Each row is a point. Each copy is the shape, with its points in the same order, stretched, turned, moved and blurred by noise. Say if it was mirrored as well.

Shape:
[[ 0.29 -0.43]
 [ 0.12  0.11]
 [ 0.47  0.33]
 [-0.58  0.27]
 [ 0.27 -0.46]
 [ 0.39 -0.40]
 [-0.36  0.10]
 [ 0.24  0.49]]
Copy 1:
[[ 0.75 -0.12]
 [ 0.00 -0.10]
 [-0.25 -0.59]
 [-0.41  0.57]
 [ 0.79 -0.07]
 [ 0.73 -0.22]
 [-0.11  0.39]
 [-0.51 -0.38]]
Copy 1 is: mirrored
Copy 2, 8 rows:
[[-0.49  0.10]
 [ 0.20  0.22]
 [ 0.55  0.58]
 [ 0.33 -0.27]
 [-0.55  0.09]
 [-0.45  0.19]
 [ 0.16 -0.19]
 [ 0.74  0.47]]
Copy 2 is: mirrored
Copy 3 (8 x 2):
[[ 0.01 -0.41]
 [-0.01  0.06]
 [ 0.32  0.24]
 [-0.50  0.31]
 [ 0.00 -0.43]
 [ 0.13 -0.39]
 [-0.39  0.16]
 [ 0.14  0.37]]
Copy 3 is: only turned
Copy 4, 8 rows:
[[-0.20 -0.55]
 [ 0.08  0.11]
 [ 0.39  0.12]
 [-0.19  0.68]
 [-0.28 -0.60]
 [-0.08 -0.56]
 [-0.23  0.34]
 [ 0.34  0.41]]
Copy 4 is: only turned

Shape:
[[-0.05 -0.19  0.39 -0.01]
 [-0.21 -0.65  0.56  0.25]
 [-0.08  0.07 -0.18 -0.23]
 [ 0.93  0.62 -0.03  0.43]
 [-0.30 -0.25  0.07  0.50]
 [-0.12  0.24  0.27 -0.33]
 [-0.13 -0.19  0.09 -0.58]
 [-0.01 -0.26 -0.25 -0.64]]
Copy 1:
[[ 0.35  0.32 -0.02  0.14]
 [ 0.63  0.24  0.41  0.53]
 [ 0.10 -0.08 -0.30 -0.15]
 [-0.48  0.76  0.07 -0.99]
 [ 0.21 -0.04  0.29  0.44]
 [ 0.15  0.29 -0.61 -0.04]
 [ 0.43  0.00 -0.38 -0.05]
 [ 0.40 -0.22 -0.26 -0.30]]
Copy 1 is: mirrored
Copy 2, 8 rows:
[[ 0.50 -0.07 -0.18 -0.09]
 [ 0.92  0.28 -0.55 -0.16]
 [-0.15  0.12  0.39  0.06]
 [-0.39 -0.71 -0.33 -0.56]
 [ 0.32  0.47 -0.51  0.08]
 [ 0.10 -0.30  0.15  0.23]
 [ 0.20 -0.02  0.54  0.01]
 [-0.04  0.16  0.83 -0.13]]
Copy 2 is: mirrored
Copy 3 (8 x 4):
[[-0.46  0.12  0.28  0.09]
 [-0.73 -0.19  0.53 -0.14]
 [ 0.22  0.17 -0.23  0.12]
 [ 0.07  0.44  0.95  0.49]
 [-0.07 -0.62  0.48 -0.15]
 [-0.13  0.46 -0.22  0.34]
 [-0.06  0.53 -0.38  0.03]
 [ 0.10  0.66 -0.46 -0.05]]
Copy 3 is: only turned
Copy 4 (8 x 4):
[[-0.42  0.08 -0.21  0.26]
 [-0.46 -0.09 -0.80  0.41]
 [-0.05  0.37  0.09  0.01]
 [-0.38 -0.68  0.80 -0.29]
 [-0.20  0.03 -0.67 -0.22]
 [-0.49  0.38  0.11  0.26]
 [-0.07  0.43  0.09  0.57]
 [ 0.23  0.31  0.18  0.56]]
Copy 4 is: mirrored

Shape, 9 rows:
[[ 0.07  0.46  0.10  0.52 -0.14 -0.48]
 [ 0.80  0.25 -0.55  0.10 -0.32 -0.40]
 [ 0.03  0.00 -0.25  0.40  0.51  0.12]
 [-0.07 -0.45  0.25  0.08  0.38  0.59]
 [ 0.51  0.24  0.37 -0.72  0.08 -0.33]
 [ 0.08  0.45 -0.32 -0.51  0.11  0.04]
 [-0.30  0.63  0.13  0.04  0.27  0.52]
 [-0.24 -0.18 -0.72  0.36 -0.15 -0.59]
 [-0.33 -0.26 -0.65  0.17 -0.44 -0.46]]
Copy 1, 9 rows:
[[-0.07 -0.01  0.01  0.95  0.08  0.41]
 [-0.40  0.43 -0.69  0.91  0.75  0.48]
 [ 0.16  0.36 -0.27  0.29 -0.24  0.61]
 [ 0.35 -0.11 -0.22 -0.60 -0.46 -0.20]
 [ 0.59  0.17 -0.06  0.27  0.38 -0.59]
 [ 0.13  0.77  0.21  0.29  0.18 -0.17]
 [ 0.13  0.50  0.58  0.26 -0.65 -0.23]
 [-0.22  0.20 -0.25  0.34  0.50  0.92]
 [-0.41  0.07 -0.08  0.08  0.55  0.58]]
Copy 1 is: only turned
Copy 2:
[[ 0.02  0.07 -0.13 -0.71  0.27 -0.13]
 [-0.35  0.68 -0.49 -0.36 -0.19 -0.27]
 [-0.17 -0.17 -0.69 -0.14  0.26  0.03]
 [-0.01 -0.14 -0.21  0.12 -0.17  0.53]
 [-0.15 -0.12 -0.20 -0.35 -0.94 -0.19]
 [-0.46 -0.16 -0.35  0.06 -0.30 -0.40]
 [-0.63 -0.59 -0.21 -0.07  0.16  0.06]
 [ 0.31  0.36 -0.16 -0.04  0.41 -0.45]
 [ 0.34  0.49  0.03  0.09  0.28 -0.38]]
Copy 2 is: only turned
Copy 3 (9 x 6):
[[ 0.05 -0.20  0.04 -0.15 -0.22  0.34]
 [-0.31  0.05 -0.17  0.32 -0.96  0.00]
 [ 0.28  0.28  0.15  0.04  0.23 -0.09]
 [ 0.40  0.01  0.43 -0.24  0.50 -0.57]
 [-0.53 -0.33  0.40  0.42  0.02  0.15]
 [-0.21  0.01 -0.25  0.50 -0.15 -0.10]
 [ 0.57 -0.22 -0.15  0.47  0.32 -0.13]
 [-0.21  0.53 -0.35 -0.50 -0.54 -0.01]
 [-0.33  0.25 -0.55 -0.42 -0.60 -0.27]]
Copy 3 is: mirrored
